Rows are points. Each copy is the shape, with its points in the same order, turned, moved and blurred by noise. Some copies are also mirrored. Which?
In the rows, zero is written as 128.

Shape:
[[104  76  79]
 [107  80  88]
 [152 105 141]
 [161 107 144]
 [103 122  95]
 [154  98 115]
 [140 139 175]
 [116 136  90]
 [152 125 139]]
Copy 1 (9 x 3):
[[105  69  95]
 [114  67  99]
 [119 141 129]
 [121 151 121]
 [143  77 128]
 [125 129 102]
 [128 157 168]
 [162  84 129]
 [137 140 134]]
Copy 1 is: mirrored
Copy 2 (9 x 3):
[[ 91  91  64]
 [ 96  90  70]
 [152  88 119]
 [166  91 128]
 [ 93 124  95]
 [149  94  96]
 [145 101 165]
 [109 137  98]
 [148 104 126]]
Copy 2 is: only turned
Copy 3:
[[ 70  70 150]
 [ 80  71 151]
 [145 114 153]
 [152 120 160]
 [ 78 103 126]
 [123 120 162]
 [170 126 112]
 [ 74 124 125]
 [145 129 137]]
Copy 3 is: mirrored
Copy 4, 9 rows:
[[128 125  46]
 [128 125  56]
 [163 120 121]
 [169 120 127]
 [107 143  87]
 [166 134  98]
 [142 115 162]
 [114 159  97]
 [152 132 134]]
Copy 4 is: only turned

Shape:
[[ 84 130 149 108  83  86]
 [135 127 141 137 157 140]
 [133 112 146  98 153 132]
 [123 159 128 102  92 191]
 [ 89  90  68 106 162 137]
 [127 138 105 129 121 110]
 [145  98 102  91  94  81]
 [156 111 130 138 117  99]
 [ 56  84 126 108 106 128]
 [173 136 106 119 147 156]]
Copy 1:
[[ 77 134 141  99 102  58]
 [108 131 133 143 130 149]
 [106 109 128 113 146 137]
 [108 175 158  66 101 157]
 [101 138  43 107 119 140]
 [125 153 118 125 108 103]
 [148 107 105  96  99  74]
 [139 111 138 143 102 106]
 [ 51 120  93  87  89 105]
 [157 144 130 120 127 164]]
Copy 1 is: only turned
Copy 2:
[[102 137 142 119  60  85]
 [110 113 132 117 147 149]
 [102  87 118  96 127 127]
 [117 164  83  81  95 168]
 [ 59 111  64 145 146 106]
 [125 136 112 136 123 108]
 [141  91  93 140  85  80]
 [144 101 131 143 112 119]
 [ 47 120 107 138  72 113]
 [146 111  87 107 154 153]]
Copy 2 is: only turned
Copy 3:
[[ 85 102 108 139 126  58]
 [149 122 127 130 150 138]
 [127 126 140 102 162 119]
 [ 80 140  81 111 117 164]
 [123 188 107 137 208 103]
 [141 133  86 130 141  97]
 [131 156 107  92 129  47]
 [160 132 123 121 117  89]
 [ 68 156 133 161 161  81]
 [162 151  99  94 141 150]]
Copy 3 is: mirrored

Shape, 13 rows:
[[141 122 175  89 140 138 107  55 134]
 [162 150 165 126 150 110 105 148 156]
 [142 108 138 153 149 105 100 126 147]
 [120 112 151 135 140 131 144 139 130]
 [114 157 128  15 132 137 171 106  97]
 [111 145 134 143 140 143  99 142 133]
 [134 149 142 164 163 105 116 122 147]
 [150 174 133 145  82 137  99 113 128]
 [178 140 172 141 148 114 174 113  98]
 [151 124 112 105 152 128 133 123 111]
 [129 116  84 155 138 120 150 120 162]
 [120 160  86 162 103 116 116 118 112]
 [128 133 160 114 115 103 126 112 114]]
Copy 1, 13 rows:
[[106  68 154  79 181 152 136 122 126]
 [157 119 157 143 169 143 113 161 159]
 [143 112 131 152 165 122 119 111 149]
 [139 124 156 131 142 113 159 125 136]
 [104 135 138  19 128 119 140 184  95]
 [149 146 160 127 135 151 124 111 134]
 [138 142 135 155 180 150 135 127 144]
 [128 100 129 138 116 197 115 139 119]
 [133 103 143 147 180 125 166 176  83]
 [150 129 119  99 152 114 131 138 110]
 [149 138  83 133 135 129 166 112 153]
 [120 147  95 144 112 166 124 110 103]
 [100 103 146 120 145 127 129 140 120]]
Copy 1 is: mirrored
Copy 2, 13 rows:
[[112 137 184 103 118 148 118  71 177]
 [136 138 160 155 111 115  87 151 189]
 [124  94 155 161 121 110  99 121 153]
 [130 107 166 125 112 131 124 153 141]
 [127 162 156  31 165 132 163 140 180]
 [129 116 139 144 136 163  90 148 154]
 [ 96 124 155 171 123 120 101 145 154]
 [156 171 120 167 133 158 117 116 148]
 [118 173 196 132 115  91 130 142 114]
 [126 128 139 101 145 103 106 128 142]
 [ 98 102  98 144 112 105 132 141 134]
 [130 134 100 170 165 140 127 132 124]
 [143 134 172 132 144 129 139 120 158]]
Copy 2 is: mirrored
Copy 3, 13 rows:
[[176 114 160  69 117 127  98  85 130]
 [169 152 159 119 160 134 143 145 134]
 [171 117 136 156 153 114 134 132 127]
 [125 113 133 122 139 134 150 129 113]
 [ 96 139 102   7 112 122 135 115 167]
 [139 136 110 136 162 152 114 133 123]
 [151 144 141 155 177 125 140 105 128]
 [145 194 128 140 108 144  94 131 128]
 [151 157 155 104 123 115 184 101  84]
 [151 130  97 100 128 114 155 123 137]
 [125 121 115 170 127 125 158 104 165]
 [120 175  90 164 128 110 113 112 136]
 [131 142 147 102 123 100 119 127 116]]
Copy 3 is: only turned

Shape, 16 rows:
[[151  72 117 157  75 136 129 129 119  76 143 125]
 [123 157 137 146  95  99 115  84 196 130 109 185]
 [149 109 141 146 110 161 167 120 172  67 121 116]
 [163 120 101 149  81 178 127 110 162 103 134 100]
 [ 81 145 137 157 108 115  96 165 166 173  95 145]
 [114 137  91 127 156  72 104 135 112 170  64 123]
 [165 109 124 159 110 175 163 108 129 128 133 156]
 [114 197 120 165 107 109 118 153 154 122  98 182]
 [114 115  95 125 190  96  84  94 115 157 116 139]
 [107 102  78  91 180 103 138 120 118 149 155 132]
 [ 97 151  84 131 153 106  76 147 141 138  84 152]
 [149 120 121  72 146 131 101 100 103 128 153 131]
 [ 88 127  72 114 159 113 107  72  90 136 150 113]
 [155 124 158 175  96 144 150 128 133  93 142  87]
 [ 89 135 116  97 126 125 129  92 118 139  91 154]
 [ 87 122 112 114 187 125  87  96 109 138 112 157]]
Copy 1 (16 x 12):
[[ 87 108 179 114  75 102 133 163  96 104 186 125]
 [155 134 125  98  72 124 133  92 179  99 151 176]
 [ 83 121 185 125 109  93 171 135 163  79 172  99]
 [105 116 181 107  76 162 152 150 143  97 167  97]
 [133  85  71 156  74 135 135 106 136 104 116 154]
 [119 103 103 130 103 125 108 163 137 160  61 171]
 [129 113 179 119 128 133 174 141 108 113 182 145]
 [159 139 123 150  92 132 132 111 136  62 106 172]
 [106  93 119 112 155 130  75 151 151 167 109 184]
 [ 89 127  95 104 170 127 106 162 131 178 145 140]
 [126  98  94 120 113 133  83 146 146 107  90 167]
 [132 124 158  77 141 130  83 132 119 169 138 108]
 [ 64 135 132  91 148 163  72 133 120 158 128 164]
 [ 85 126 189 167  74 126 157 128 135 113 168 104]
 [ 99 109 116  77 125 114 129 102 123 132 102 155]
 [ 99  85 122  98 165 123  76 117 141 142 120 177]]
Copy 1 is: mirrored
Copy 2:
[[166 122  95 176  86 134 158 132 124 101 112  85]
 [123 149 142 149 145  78  98 127 203 126  83 137]
 [122  91 103 184 150 128 169  92 164 129 106  86]
 [134 118  79 135 145 140 155 109 159 106 103  54]
 [112 116 174 107 142 117  87 179 169 124 126 114]
 [101 150 164  95 150  89  98 157  72 159 105 129]
 [165 119 115 162 166 106 159 108 144  86 134  91]
 [129 167 150 147 171 129 103 175 176 150 102 141]
 [116 145 119  96 155  94  61 110  85 131 131 139]
 [ 89 142 104  97 135 103 118  98  90 126 182 148]
 [ 91 157 136 108 160 135  77 172 116 132 106 135]
 [147 134 112  88 128 135 118  65 113 132 140 147]
 [103 187 108 108 127 103  92  87  87 126 154 102]
 [162 104 113 182 128 133 146 120 155 150 130  54]
 [102 166 169 117 136 110 124  89 120 125 108 126]
 [ 96 157 147 115 160 129  58  92  88 113 136 132]]
Copy 2 is: mirrored
Copy 3 (16 x 12):
[[134 137 152 134 106 128 161  82 106  50 162 129]
 [139 179  92  99 116 102  85 117 161 113 141 192]
 [102 138 115 130 129 147 143  96 167  51 132 118]
 [136 162 110 144 100 183 126  97 122  59 135 121]
 [128 144 119 156  76 112 125 176 144 152 135 184]
 [120 130  93 140 119  84 128 144  79 194 130 132]
 [108 125 132 126 147 171 124  99 109  70 131 169]
 [146 162  76 156 139  94 122 168 142 110 144 198]
 [103 121 122 124 129  98  70 139  75 168 166 116]
 [122  98 136 116 154 138 109 128 107 175 193 102]
 [133 128  77 140 102  91 107 180 102 148 161 139]
 [150 139 160  98 157 134  93 141  91 123 148  89]
 [103 167 132 119 142 135 100 134  72 159 204  97]
 [109 166 150 178 132 139 148  95 140  64 121 126]
 [104 159 117  77 135 121 131 156 107 146 151 141]
 [ 87 127 126 104 134 102  78 172  88 143 173 120]]
Copy 3 is: only turned
Copy 4 (16 x 12):
[[130  90 155 137  49 161 128 131 147 121 135 149]
 [ 62 163 167 121 136 121 125  86 181 164 141 171]
 [155 110 181 136 112 170 137 105 175  83 122 151]
 [126 118 141 111  96 189 142 110 178 108 110 106]
 [ 65 160 151 165 161 137  99 173 173 151 159 123]
 [101 172 126 182 146  65  86 134 126 147 123 103]
 [125 101 147 147 115 182 150  98 138 143  94 146]
 [104 195 148 165 145 154 132 113 158 137 180 154]
 [100 125 127 126 157  86  64 114  96 157 128 116]
 [129  92  89 127 166  71 116 136 109 138 120 148]
 [111 181 104 151 165 112  63 138 147 145 155 126]
 [155 125 136  81 132 100 128 134 105 170 122 129]
 [ 95 121  88 101 129  94 100 127  75 124 117 122]
 [128  92 182 142  96 179 159 126 134  97 143 115]
 [ 95 168 146 121 133 113 109 150 116 139  92 156]
 [105 146 135 108 169 114  58 128  79 154 125 141]]
Copy 4 is: only turned

Shape:
[[ 90 182 127 123 138 114 103 124  84 137 123 136]
 [ 92 186 122  73 135 120 148  85 164 119 130  95]
 [147  73 123 146  95 127 127 164  94 117 104 104]
 [149 147 122  73 169  87 157  91 167 109 143 111]
 [153 161 149  98 137  92 157 132 180 128 177 139]
 [ 80 145 184 156 113 150 142 147 108 162  86 169]
 [126 128 181 118 103 189 114 148  95 145  91 195]
 [152 131 149 145 136 158 101 192 124 164  86 127]
 [ 90 148 105  94 114 126 122 121 165 123 159 135]
 [151 113 119 144  87 115  72 147 120 118  72  82]
 [ 87 133 151 111 125 104 100 103 138 164 108 151]
 [175 116 116 176  92 141 112 113 125 131 113 109]
 [153 158 176  83 116 104 130 125 146 128 165 104]
 [110 121 158 128 123 174 109 141  83 202 108 150]
 [ 89 138 148 134 155 140  82 114 121 116 118 135]
 [173 156 111  78 115  84 151 121 162 121 141 144]]
Copy 1, 16 rows:
[[130 167 135 116 171 129 182 142 103 127 129 111]
 [136 175 111  81 112 150 180 116 191 132 121 144]
 [187 121 156 169 146 137  79 153 113 118 101 138]
 [136 152 103  67  99  96 141 155 185 121 127 169]
 [128 140 143 118  91  59 175 141 187 124 116 163]
 [ 98 152 170 181 110 165 165 144  94  82 127 121]
 [ 83 162 177 189 168 139 127 121  93  60 112 154]
 [159 168 161 184 138 109 109 117 106  76 138 102]
 [143 163 140 126 130 119 178  98 158 148 136 178]
 [195 178 116 167 152 125  92 135 114 140  83 107]
 [120 181 135 125  99 139 163 132  96 116 110 151]
 [151 115 106 170 138 120  85 102 122 129  85 118]
 [136 154 166  96 117  83 157 144 180 106  73 139]
 [135 148 186 140 135 151 146  96  65  66 114 121]
 [115 189 146 119 145 135 133 134 101 142 137 127]
 [150 140  94 127 122  71 160 139 184 107 104 180]]
Copy 1 is: mirrored
Copy 2 (16 x 12):
[[ 74  96 123 115  70 125 133 115 117 136 153 125]
 [132 131 145  62  83  77 101  99 159 139 146  99]
 [137 124 116 167 120 165 113 132 142 127  89 188]
 [143 146 135  36 125 112  94 122 138  97 133 110]
 [121 166 183  78 149 109 116 123 127  99 152 111]
 [ 99 101 127 181 105 123 196  90 126 132 116  97]
 [104  92 128 165 131 185 197 101 167 147 140 101]
 [125  88 142 168 146 176 131  95  89 157 116 133]
 [109 149 131  96 122  89 119 125 154 162 166 128]
 [126 123 110 151  99 178  90  64 127 150 119 194]
 [ 83 144 104 101 106 126 161  87 129 152 124 118]
 [165 160 124 156  96 178 114 106 120 126 138 160]
 [104 155 194  90 116 141 106 108 150 119 122 118]
 [102 102 123 152  98 173 185 129 116 183 107 102]
 [ 80 121  93 135  99 143 107 100 136 142 149  94]
 [137 146 162  56 140 126 125 114 137 106 154 157]]
Copy 2 is: mirrored
Copy 3:
[[158 116 131  87 107 121 122 111  93 120 175 113]
 [207 123 163 154 116 126  94  81 148 105 139 102]
 [ 96  89 133 127 156 143 152 195 140 150 126  92]
 [173 124 167 153 177  92 125  74 171  95 130 121]
 [176 157 202 138 163  82 137 107 137 112 107 144]
 [104 171 152 131 106 124 100 167  60 127 163  83]
 [ 93 174 140 109 141 158 117 159  46  99 122  76]
 [129 154 124  93 124 104 157 196 106 103 117  73]
 [160 141 177 143 101 154 135 102 148 102 121 135]
 [132  74 108 102 134 136 122 213 150  96 125  98]
 [114 121 157 143 104 108 108 124 102  76 149 122]
 [133 105  95 129 152 125 120 188 121 136  95 138]
 [191 112 194 140 164 102 145 134 105  99 125 123]
 [106 130 125 124  97 119 147 148  43 118 126  68]
 [135 142 112 132 117 134 136 132 105  81 181 121]
 [162 118 186 106 170 108 119  98 150 111  84 134]]
Copy 3 is: mirrored
Copy 4:
[[131 128  97 145 166 142 131 129 158 128  85 126]
 [108 142 158 171 186 133  70 147 120 108 135 106]
 [173  95  79 132  73 147 139 108 105 135 163 122]
 [133 119 193 145 169 104  87 127  80 115 137 138]
 [140 141 197 129 161  97 120 142 124 159 162 138]
 [121 128  85  91 162 178 157  92 183 140 163 103]
 [ 89 141  93 109 128 187 207 100 145 133 163 124]
 [174 129 114  88 112 204 170 146 126 141 145 118]
 [100 157 143 153 135 126  88 131 124 164 130 112]
 [175 122  73 118  83 141 136 163  91  99 135  86]
 [111 130 127 112 159 138 135 104 133 135 111  66]
 [158 130 121 112  59 132 132 132 139  88 146 115]
 [156 142 172 166 161 108 150 143 112 135 164 109]
 [127 112 118 126 120 207 183  96 166 140 123  93]
 [137 171 103 127 149 151 131  96 121 117  98 110]
 [110 104 179 128 137  92 123 164  99 138 152 143]]
Copy 4 is: mirrored
